Each point is reached from the start by the listed moves, each made 0, 1 or 2 times, or once backwards (-1), plus a little noise. Say if it took an odd or an even number of moves. Then give how often each move was made.

Moves:
(1): [13 -1 20  2]
(2): [10 20 -8 -6]
(3): [-5 10 -4 16]
Start: [-4  1 -3 -1]
Points:
[-16   2 -24  -2] -> odd (-1, 0, 0)
[18 60 -7 21] -> odd (1, 2, 2)
[14 31  4 12] -> odd (1, 1, 1)

Moves:
(1): [  2  -7  -1   3   7 -10  -1   1   5   9   3]
(2): [-1  8  6  2  2 -1 -4 -1  6 11  3]
(3): [  0  -1   8   1   0  -1  -1   1  -1 -13  -1]
(4): [-1  6  1 11  1 -4  1  2 -1  6  5]
(5): [ 2  2  2 -6 17 -7 10  0 -6 -1  2]
(6): [-2 -2 -1  1  2  5 -8  3 -4 -4  1]
(7): [22 22  5  9 -1 12  5 -8 16 -3 -6]
(8): [ 7 -5  1 -6  3 -3 12 14  4 -1  6]
Start: [-1  2  6 -5 -2  1  1 -7  7 -1 -2]
Points:
[-16  -4  11 -27  42 -23  13  15  -8  32  21] -> even (0, 2, -1, 0, 2, 1, -1, 1)
[ 14  58  20   4   4  12   7 -37  25  26 -10] -> even (-1, 2, -1, 0, 1, -1, 1, -1)
[ 37  60  44  29   2   8  -3 -40  54   4 -16] -> odd (1, 2, 2, 0, 0, -1, 2, -1)
[ 37  47  37  39  32   4 -14 -26  33  -6  -6] -> even (2, 1, 2, 1, 1, 2, 2, -1)

Moves:
(1): [ 6  7 -3  2  4  3  0 -8 -4 -8 -6  7  1  5  3]
(2): [ 6 -1 -5 -2 -3  5  3  6 16 13  5 12 -1 -4  2]
(3): [ -4  -6   7   3  -4   4  -8  -5  -2   7   3  10 -11  -5  -1]
(4): [ -4   4  -1  12   1   1  -6   5 -11   3   7  -6   8   5   1]
(5): [-4 -1 -6  3  4 -3 -4  2  5 -5  2  3  0  2  0]
(6): [-5  0  1  4 -2 13  6 -2  2 -5  2  0 -2 -3  5]
(7): [ 0  5  5  4  0 -4  3  1  6  1  4 -1 -3  0 -6]
(8): [ 5 -5  1  3  1 -2  2  3  0 -2  0  0 -4  2  1]
(9): [ -6   5   2   1   0   2  -2   2   2   7 -12  -5  -3  -2   5]
(10): [ 1 -7  3 -1  1  0 -2 -6  3  2  7 -2  3 -8  2]
(11): [-9  3  2  1 -8 -2 -3 -8  3  1 -3  3 -5 10  6]
(12): [ -5  -3 -14   4 -11  -1   1  -9  -6   7   7   5  -3 -16   0]
(13): [ 8 -3  4  4 -6  2 -3  5  1 -3 -6  5  4  1  0]
(14): [ 0 -4  0  2 -2  0  2 -4  9  5 -7  1 -4  8 -4]
Start: [ 0 -8 -9 -7 -1  7  7  7 10  0 -5 -3  4  6  4]
Points:
[ -2 -25 -25  42 -55  27  24  11  -1   7   5  -2   7  16   7] -> even (-1, 0, -1, 2, -1, 2, 0, 2, -1, -1, 1, 2, 2, 2)
[ -4 -30 -15  -4 -15  43  22 -38  50  23  21  44 -35 -30 -10] -> even (1, 1, 2, -1, 0, 2, 1, -1, -1, 1, -1, 1, -1, 2)
[-17 -41  11  21 -44  35 -16 -25 -17 -16  -2  24 -25 -12  35] -> odd (0, -1, 2, 0, 0, 2, -1, 2, 0, 1, 2, 1, 2, -1)
[-16  22  -3  15  -3 -21  -3  42  33  13   5 -16  16  60  -3] -> odd (-1, 1, -1, 2, 1, -1, 2, 0, 0, -1, 2, -1, 0, 0)
[  5  13  -1   1  19 -20   6   8  24 -19  -4   7 -10  51 -11] -> odd (1, 0, 0, 0, 1, -1, 2, 1, -1, -1, 1, -1, -1, 0)
[ 12 -31 -16  24 -35   2   2  15  17  27  46   8  11 -51  -2] -> odd (-1, 1, 0, 1, 0, 0, 2, 1, 0, 2, 0, 2, 2, -1)
[  9  14   1  39 -24  28   9   1  21  13  17  43 -18  42  14] -> odd (2, 2, 1, 2, -1, 1, 2, 2, -1, -1, 2, 0, 0, 0)
